Every row gives one point. Any point is a mix of the corners, with weights that add up to 1. It lies inside the corners' shape when no weight is negative. Is each point inside? If not, which corners have a negative weight?

Corners:
(1): 61; 7
(2): -47; 26
(3): -51; -25
Points:
12; 14 => inside
19; 33 => outside (3)
-47; -20 => inside
-73; -12 => outside (1)
-6; -16 => outside (2)
-12; 23 => outside (3)
14; 24 => outside (3)
-69; -6 => outside (1)
50; 5 => inside

Corners:
(1): 20; -19; -9; 49; 30; -30; 46; -65; 6; 19; 32
(2): 7; -59; 14; -68; 81; 18; -21; -59; -32; -12; 35
(3): 33; 27; -45; -50; 2; 20; -2; 13; -5; 18; 5
(4): 19; -28; 69; 42; 64; -37; 68; 4; 62; -47; 52
(5): 3; -35; -20; -9; -4; -6; 29; -21; -3; 19; -55
(6): 2; -8; -23; 46; -65; 17; 94; -73; -48; -5; 11
(7): 30; -24; 1; 17; 37; 43; 22; 40; -22; 26; 0
(8): -32; 12; -70; 95; -81; 66; -16; -39; 52; -12; -42
(9): -36; 25; 7; -35; -20; 17; 12; -23; -20; 54; 48
(10): -25; -10; 7; -24; 13; -28; -45; -52; -47; -28; -48
(11): 4; -13; 21; -15; -28; -46; -53; 37; 32; 7; 61
(12): -65; -33; -58; 22; 13; 16; -10; 7; -9; -53; -52
Points:
7; 0; -25; 1; -5; 7; 1; -11; 6; 5; 7 => inside
14; -1; -6; -1; -2; 21; 2; -8; -22; 22; 18 => outside (4, 5, 12)
6; -20; -12; 5; 14; 11; 24; -11; 2; 1; 17 => outside (10)
-16; 0; -58; 42; -59; 28; 27; -10; -1; 14; -5 => outside (2, 4, 10)
-25; -5; -10; -6; -9; 23; -11; -9; -8; -5; 14 => outside (1, 5)
-18; 2; -4; 1; -14; -1; 8; -30; -9; 0; 31 => outside (5, 7)

Corners:
(1): -36; 32; 8; 19; -22; -18; -18; -21; 26; -51; -8; -6; -14; -17; -34; -41; -4; -37; -16; -28
(2): -17; -4; -28; -36; 45; 23; 26; 31; -32; 51; -16; 8; 52; 25; 11; 23; 34; -10; 38; 2
(3): 34; -1; -26; -38; 45; -21; -19; 10; 67; -20; -20; -28; 17; 11; 45; -45; 0; -33; -22; -15
(4): -21; -4; -25; -22; -10; 12; -17; 13; 11; 7; 5; 22; 5; 35; 31; 35; 26; -3; 7; -26
(5): -24; 8; -17; -2; -8; 43; 30; 23; -1; 48; -9; 17; 13; 17; 15; 37; -26; 29; 41; -22
(6): 3; -4; 2; 12; -40; 24; -4; 13; -5; 7; -5; -7; -30; -14; 22; 20; -16; -31; 3; 23
(7): -38; -2; 8; 18; 16; 0; 16; 78; 4; 15; 31; -11; -54; 0; -50; -17; 5; -34; 15; -45
(8): 15; 4; -16; -22; -2; 95; -41; -13; -36; -26; 18; 14; 37; 9; -18; 6; -16; -5; -45; -3
(9): -19; -37; -60; -9; 26; -9; 31; 1; -17; -43; -28; -17; -29; 6; 7; 13; 47; 24; 29; -26
(10): 39; 11; 8; -44; -6; -2; -2; 3; -18; 16; 14; -33; 13; -14; 6; 9; -4; -24; 30; -29
(11): -22; -20; 21; -54; -21; 43; 54; -6; -27; 68; 15; 18; 39; -1; 60; 27; 50; 47; 14; 42
(12): -24; 31; -23; -10; 33; 33; -19; -26; 23; 6; 28; -19; -14; -13; 28; 47; 32; -3; 8; -10
(13): 57; 14; -14; 34; -16; 26; 11; 36; 22; 25; -6; 54; 36; 51; 15; -18; 32; -14; 4; -20
(14): 13; 27; -6; -54; 53; 5; -6; -57; 4; -20; 26; 20; -21; 23; -16; 24; -51; -30; 3; 23
(15): -11; 4; 2; 42; 23; -38; -34; 27; 67; 18; -23; 14; -25; 9; -26; 29; 31; 10; 10; -13
(16): -43; -9; -4; 10; 2; 27; -33; -34; 0; -27; 62; -5; 55; -12; 3; 22; -2; -20; 2; -13
(17): 8; 34; -7; 19; 0; -33; -15; -2; -12; 1; -12; 19; 21; 24; 49; -4; 17; 30; -4; -6
(18): 18; 32; 11; -14; -11; 24; -13; 41; 30; -35; 24; -17; 26; -11; 18; 51; 6; -17; -3; 18
(19): -40; 1; 44; 7; -3; 40; -46; 2; -5; -45; 8; 44; 13; -39; -4; 7; 35; 5; 42; 7
(20): -11; -2; 25; 28; -30; 38; 3; 15; -28; -18; -7; -35; -23; 43; -18; -17; -2; -25; 1; -44
(21): -4; 22; -29; 3; -36; 8; -15; 12; -24; -21; 4; -41; -3; 19; 0; -41; 16; -3; 51; -1
Points:
2; 7; -3; 2; -1; 21; -5; 17; 4; -7; 6; 8; 9; 9; 4; 6; 14; -9; 8; -10 => inside
1; 7; -15; -3; 0; 8; 3; 8; 1; 1; 3; -8; 5; 16; 11; 7; 7; -8; 2; -12 => outside (19)
-1; 10; -12; -13; 3; 9; -10; 7; 10; -5; 6; 6; 11; 2; 13; 11; 10; -8; 10; -3 => outside (20)
15; 11; -9; -44; 14; 39; 19; 17; -34; 13; -3; -16; -5; 4; 24; 18; -9; 6; 23; 11 => outside (1, 4, 13, 15, 16)
-13; 30; 40; 22; -42; -2; -17; 11; 8; 0; 31; 22; -19; 10; -9; 19; -16; -10; 21; -5 => outside (2, 3, 8, 9, 12)
-14; 7; -11; -2; 13; 20; -5; 5; 4; -9; 3; 6; 8; 18; 2; 3; 14; 1; 5; -15 => outside (6, 10)
-13; 14; 9; 2; -6; 22; -3; 8; -6; 18; 13; 15; 6; 7; 0; 27; 4; -3; 12; -7 => outside (3, 9, 21)
-9; 10; 2; -8; -6; 12; 1; 10; -7; 1; 9; 11; 19; 11; 6; 11; 18; 5; 12; -8 => outside (3, 6, 12)
-3; 7; -4; -2; -3; 12; -10; 0; 5; -7; -1; 3; 7; 6; 10; 6; 12; -6; 9; -8 => outside (7)

Corners:
(1): -5; 14; -2; -17; 38; 10; -20; -9; -6; -8; -18; -4; -42; 10; -32; -28; -7; -2; -4; -24
(2): -2; 0; -17; -16; -3; 10; -24; 21; 2; -4; -1; 12; 7; -14; 10; 9; -10; 5; -16; -7
(3): 2; 7; 11; -11; -1; 3; -3; 7; 0; -11; -17; -1; -4; 9; -13; 3; 7; 4; 24; 4
(4): -3; 11; 2; -17; -8; 3; -13; 22; 2; 5; 8; 3; 9; 12; -95; 2; 12; 9; -6; -4
(5): 23; 2; -27; 4; 60; -3; 41; -10; -12; 1; -19; -4; -11; 5; 3; 26; 2; -28; -15; -15
(6): 5; 1; -21; -28; 9; -20; -11; -11; 5; 8; -25; 10; -9; 16; -2; -2; -14; -18; -11; 4
(7): -12; 13; 5; -17; -16; -25; 13; 11; 8; 14; -12; 3; 4; -21; 14; 11; -4; -64; -24; 5
(8): -10; -11; -2; -30; -12; 9; -15; 1; 1; 10; 19; -13; 8; 0; 8; 5; -7; -31; 22; 7
(9): 14; -9; -3; -30; -4; 4; -1; -4; -4; -9; -12; -11; -18; 4; -14; 16; 11; -2; -25; -10
(10): -15; 2; -1; -34; 0; -8; -9; -10; 11; -8; 2; 3; 14; -16; 12; 4; 14; -1; -10; -26
(11): 22; 1; 1; -27; 15; -19; -14; 18; -8; 9; -5; -7; 14; -10; 9; 7; 4; -17; -30; -9
(12): 7; 0; 33; 8; 12; -8; -16; -5; -3; 45; 23; 20; -10; -5; 4; 8; -4; -10; 30; 24
(13): -4; -7; -17; -7; -9; 18; 34; 6; 5; 6; -16; -79; -19; 10; 0; 12; 2; 0; -18; -11
(14): 9; 1; -10; -19; 2; -3; 12; -3; 2; -8; 1; 4; 9; -41; 5; 9; -19; -1; -16; -2
(15): 5; -51; 6; 34; -16; 7; -14; 1; 22; 17; 8; 15; -2; 5; 11; -19; 2; 9; 27; 11
(16): -3; -52; -3; 0; 0; -2; -19; 14; 49; -5; 36; -13; -5; -11; 11; 5; 7; -3; 35; 14
(17): 33; -1; -11; -1; -21; 10; 63; 14; -10; 3; 40; -18; -8; -3; 9; 17; -9; -1; -12; -11
(18): 6; 18; -14; -9; -6; 0; -28; -14; 5; -7; -9; -4; 5; 1; 14; -6; 13; -8; -16; 19
(19): 1; -4; -7; 7; 25; -29; -14; -27; -5; -9; 1; -14; 5; 2; 6; 13; -23; -8; -25; -13
(20): 53; 5; -8; 6; -15; 14; -7; 11; 50; 4; -4; 15; 2; 20; -32; 15; -20; -5; -14; -27
(21): -8; 7; 14; -30; -2; 13; 6; 9; -1; -7; -10; 13; 8; 3; 5; -10; 10; 6; -20; 10
Points:
2; -6; 1; -12; 8; -2; -6; 4; 7; 5; -6; -1; -4; -1; -8; 6; -1; -10; -2; -3 => outside (17, 18)
0; -3; -3; -13; 4; -3; -2; 1; 2; 2; -2; -6; -3; -2; 0; 4; 0; -8; -6; 0 => outside (20)
1; -10; -2; -11; -1; -1; -8; 9; 13; 2; 8; -3; 1; -1; -16; 4; 3; -5; 1; 1 => inside
2; -6; -5; -10; 4; 0; -9; -2; 11; 2; 7; 6; -2; -5; -2; 2; -5; -9; -2; -3 => outside (3, 11, 13)
14; 8; 4; -5; 1; 1; 4; 8; 1; 17; -9; -1; -9; 6; -10; 6; -1; -12; -10; -1 => outside (8, 10, 14, 16, 19)
7; -3; -6; -6; 3; -4; 3; -5; 6; 3; 2; -9; -8; 1; -7; 6; -5; -11; -1; -6 => outside (2, 11, 21)
-2; -4; -4; -12; 7; -3; -10; -2; 2; 2; -3; -1; 0; -5; 3; 3; 1; -9; -4; 2 => outside (17, 20)
7; -5; -3; -5; 7; 0; 1; 1; 5; 4; -4; 1; -5; 1; -5; 3; 0; -4; -6; -3 => outside (8)

Corners:
(1): -24; 19; -5; 5; 4; -1; -10; -39; -26; 0; -20; 24; 9; 64; 1; -1; -19; 3; -38; 23
(2): -26; -6; -7; -1; 14; -9; 8; -14; -11; 12; 6; 6; -4; -3; 12; 0; -26; -8; -16; -17
(3): 56; 22; -1; -28; -25; -31; -3; 9; -22; 1; 34; -2; 29; -26; 17; -8; -1; 13; 2; 2
(4): 9; -20; -12; -9; -10; 27; 4; -14; 6; -10; 35; 26; -6; 8; -6; 16; -8; -12; -11; -9
(5): 40; 5; -8; -11; -21; -7; 3; -38; -5; 3; 8; -44; 22; 0; 12; 11; 15; 2; 16; -9
(6): 28; 17; -28; 42; -27; 13; -43; 2; -8; 48; -11; 10; 7; -34; -39; -67; -55; 4; 4; -6
(7): -7; -21; 10; 10; -4; 16; 9; 14; 2; -20; 38; -24; 4; -23; -2; -79; 9; -19; -10; -10
(8): -22; 17; -7; 25; -16; -9; -12; 13; -6; 1; -3; -15; -9; -17; -26; 8; 12; -12; 7; 5
(9): 17; 12; 8; -21; -12; -12; 8; 25; 2; 2; 8; -4; -3; -19; 2; -8; 4; -95; -22; 8
(10): 36; 27; -18; -24; -9; -10; 12; 21; -5; 10; 17; 6; 13; -24; -21; 7; 9; -29; 22; -32
(11): -23; 10; 7; 0; -19; 18; 3; 26; -7; -2; 8; -37; 34; -34; -15; -1; 2; 7; -10; -19
(12): -15; 4; -9; -19; -12; 3; -20; 19; -25; -16; -14; 7; 6; -30; 1; 16; 11; -17; 3; -6
(13): -22; 14; 19; -19; -24; -29; 14; -44; -39; 2; 23; 3; 5; -8; 16; 12; 3; 2; 3; -26
(14): -13; -15; -20; -6; -1; -10; 12; 25; 18; 2; -4; 17; 16; -32; -63; 17; 5; -11; 17; 23
(15): 26; 8; 9; -16; 11; 7; -56; 0; -14; 28; 14; 36; -8; -22; -25; 20; 25; -4; 9; -11
(16): 13; -6; -21; 3; -10; -14; 12; 7; -19; -1; 5; 22; 51; -27; 1; 7; 15; -11; 11; 13
(17): -13; -6; 26; 1; -10; -23; -34; -17; -14; 0; -5; 15; 3; 53; 23; 5; 7; 3; -3; -8
(18): -6; 29; -1; 4; -25; -3; -29; -17; 13; 24; -18; 27; -6; -1; 13; -2; 15; 3; 8; -17
(19): -30; 2; -19; -15; -30; -19; -11; 1; -28; -1; -12; -22; 6; 26; 10; 11; 13; 0; -49; -8
(20): 26; -17; 29; -16; 6; -6; 11; 14; -20; -3; -15; 33; -5; -31; -6; 19; 16; -15; -6; -7
(21): -6; -9; -19; -11; -14; 28; -7; 21; -28; 28; -21; 17; -4; -9; -1; 3; -4; -1; 4; 19
Points:
1; -1; 1; -7; -11; -6; -3; 3; -13; 2; 1; 6; 5; -7; -4; 1; 5; -11; -8; -4 => inside
16; 12; -5; -19; -21; -2; -22; 10; -25; 21; 5; 20; 13; -23; 8; 12; 1; 13; 3; -33 => outside (1, 5, 7, 8, 9, 14)
9; 8; -2; -6; -11; 0; -8; -2; -10; 13; 5; 5; 4; -2; -7; -10; -7; -12; -7; -8 => outside (8, 12, 16)
-27; 8; 8; 14; -17; -13; -2; -3; -16; 9; -11; 1; 9; 7; 0; -18; -11; -2; -18; 6 => outside (4, 5, 10, 12, 15)
10; 9; -13; -1; -18; -14; -9; -6; -16; 9; -2; 11; 12; -4; -2; 4; -8; 6; 3; 0 => outside (7, 9, 11, 15)
12; 7; -13; 1; -7; 5; -15; 12; 2; 10; 5; 9; 11; -19; -17; -11; -2; -13; 10; 4 => outside (13, 19, 20)

Corners:
(1): -29; 16; 7; 5; -24; 22; 0; -31; -41; -19; -3; -38; 2; 27; 95; -4; 4; -34; -19; 13
(2): 4; 18; 75; 5; -1; 20; -14; -19; -37; 20; -11; -5; -2; 14; -10; 1; -25; 0; -59; -25
(3): 57; -14; 3; 25; 13; 47; -48; -36; 11; 32; 25; -70; -15; -4; 5; -90; -36; 16; -62; -16
(4): -47; 7; -16; 9; 11; -7; -3; -44; -37; 9; -45; 3; 8; -7; -47; -61; 9; -43; 24; 15
(5): -12; -41; 2; -35; -2; 21; -12; -26; 3; 29; -28; -50; -21; -48; -15; 6; 7; -9; 0; 17
(6): -66; -40; 33; 35; -10; -16; -32; -7; 0; -18; -52; 13; -3; -43; -7; -4; 20; -23; 5; 13
(7): 12; -12; 16; 31; -12; -25; -17; -19; -19; 44; -50; 32; -9; 17; -14; 19; 30; -28; -1; 60
(8): -52; -20; 7; 40; 19; 27; 11; 38; -56; 13; -69; -14; 12; 23; -14; 32; 28; 4; -42; 35
(9): 5; 62; 0; 11; 35; 42; -68; -20; 80; 9; 41; -56; -12; -17; -4; -50; 8; 30; -36; -37
(10): 0; -24; -2; -39; 11; 1; 15; 14; 5; 3; -42; 21; -23; -1; 19; -30; -15; 32; -10; 51
(11): -6; -13; 15; 15; -13; -82; 1; 12; -7; -4; -14; -19; -11; -17; -30; -14; 44; 13; -24; 19
(12): -12; -14; 14; -18; -26; 8; -18; 27; 8; -2; -39; -12; 44; -25; -6; -4; 52; 13; 21; -5
(13): 2; 3; -37; -4; 12; 22; -13; 36; -16; 18; 9; 30; 6; -20; 37; -15; -30; 13; -55; -42
(14): -20; -7; -18; -4; -20; 23; -15; 34; -4; 14; -40; -9; -20; 34; -39; 12; -3; -49; 0; -7
(15): 52; 27; -18; 10; -35; 51; -27; -55; 49; -38; 32; -39; -22; -6; -5; -27; 18; 56; -44; -29
(16): 22; 9; 25; 3; -3; 44; -45; 6; 11; -35; 47; -3; -14; -47; -7; -58; 16; 10; -63; 8
(17): -40; -32; 34; 46; -12; 8; 30; 26; -8; 27; 13; 21; -4; -17; 3; -15; 1; -7; 40; 39
(18): 18; 27; 8; 37; 37; -14; -4; 25; -19; -18; -45; 3; -9; -20; 0; -8; 5; -19; 42; -8
(19): 43; -5; 19; 37; 34; 61; 16; -9; 61; 13; 51; -22; -30; -1; 32; -66; 38; -10; -51; -64
(20): -18; 16; 25; 16; 51; -7; 13; -13; 34; -2; 17; -49; 35; 18; 4; 9; -21; -13; -46; 11
(21): -1; -30; 26; -13; 24; -28; -34; 6; -28; -12; 11; 42; -22; 14; -14; 13; 11; -16; 45; 24
Points:
2; -16; 40; 28; -7; 11; -12; 15; -1; 12; -17; -22; -17; -32; 27; -28; 29; 5; -23; 16 => outside (4, 13, 14, 15, 20, 21)
-22; -14; 16; 16; -1; 2; -12; 1; -6; 3; -15; 0; -6; -10; -5; -12; 9; -12; 1; 11 => inside
-8; -5; 1; 7; 4; 12; -14; -4; -7; 9; -17; -10; -7; 0; -12; -25; 1; -13; -11; 3 => inside
-6; 7; 6; 8; 3; 10; -4; 1; -1; 0; -10; -6; -3; -1; -3; -8; 16; -3; -11; 2 => outside (3, 6)

Corners:
(1): 26; -9; -26; 22; -24; -21; 59; -27; -21; -24; 54; 3; -37; 15; -19; 27; -22; -7; 26; -6
(2): 21; -44; -44; -50; -4; 27; -64; -19; 27; -1; -53; 49; -60; 4; 32; -29; 10; -36; -27; 95
(3): 32; 54; -32; -24; -14; -55; 26; -16; -19; 3; 39; 1; -8; -35; -2; 3; 25; 16; -42; -39
(4): 0; 16; -19; 60; 30; 67; -11; 21; 22; 20; -67; 15; -24; 36; -10; 11; -20; -33; -71; -30
(5): 4; -11; -39; -17; -33; -40; 13; -19; -9; -24; 11; -1; -10; 45; -1; -27; -46; 32; 12; -22
(6): 15; -29; -1; -5; -28; -61; 9; -3; -25; 35; 33; 18; -26; -37; 39; 49; 6; 65; 13; -22
(7): 28; -32; -19; 9; 68; 36; -18; 3; 21; 16; -32; 53; 49; -18; 12; 25; -53; -58; -12; -47
(8): -14; 19; -33; 6; -55; -7; 17; 14; 14; -61; 60; 17; 24; -19; 34; 7; -35; -14; -21; -16
(9): 30; -62; -2; -33; -51; 72; -7; -12; 56; 14; -61; 38; -3; 6; 24; -57; 43; -26; 2; 39
(10): 20; -56; 43; -32; -85; 19; -59; 3; 35; 39; -40; 13; -41; 34; 6; -47; 5; -55; -50; 55
(11): 8; 0; 11; 54; 69; 14; -18; 19; 39; 17; -1; -6; -1; -1; 10; -1; 25; -28; 9; -51
(12): 0; 7; 14; -10; 9; -7; 15; 11; -70; -71; 62; -4; 18; 12; -6; 10; -20; -14; -73; -6
(13): -29; 38; -7; -50; 15; 6; -13; 1; -15; -18; 23; 6; 17; 25; 10; 14; -14; 1; -2; -52
(14): 53; -2; -18; -32; -54; -3; -7; 44; -19; 2; 30; -7; -29; 3; 20; 10; 5; 52; 37; 30
(15): -52; -21; -41; -29; -49; -27; -2; -16; -25; -4; 15; -14; -14; -44; -16; 38; 20; -4; 15; 1
(16): 17; 53; -4; -19; -10; -2; -4; -36; -49; -32; 33; -26; -53; -28; -17; 35; -53; 18; 58; -5
(17): -21; -8; -5; -34; -11; -32; 51; 27; -18; 9; 34; 14; -12; -16; 7; -31; -10; -18; 5; 7
(18): 30; 8; -36; 51; 57; 86; -8; 6; -32; 70; -3; 4; 1; 1; 25; -23; -24; -54; -21; -22
(19): 17; 12; 46; 35; -3; 49; -19; 1; 4; 58; -34; 52; 52; 16; -45; 6; -14; -34; -13; -31
(20): -36; -25; -17; -28; 1; 2; 29; -20; -1; -16; 50; -35; 2; 20; -3; 28; -51; 30; 6; 3
(21): 7; -12; -2; 50; 37; 69; -30; -23; 15; 27; -88; -13; 3; 0; 30; 25; 9; -37; -3; 26
Points:
0; -16; -3; -15; -30; 9; -12; 2; 2; 6; -1; 5; -13; 7; 13; -6; -3; 3; -4; 8 => outside (1, 3, 7)
13; -6; -7; 2; 4; 19; 0; 3; -5; -5; 3; 15; 0; 7; 11; 4; -16; -5; -5; -7 => outside (3, 10, 15)
2; -2; -10; -10; -17; 7; 2; -1; -4; 0; 8; 2; -13; 9; 3; 0; -10; 1; -4; 0 => outside (7)
6; 5; -24; 4; 4; 5; 14; 0; -13; -5; 19; -3; -8; -9; 10; 15; -16; 1; 3; -21 => outside (2, 10, 19)
11; -18; -13; 3; -8; 11; -6; 1; 3; 8; -2; 3; -17; 1; 11; -2; -7; -15; -12; 3 => outside (13, 19)
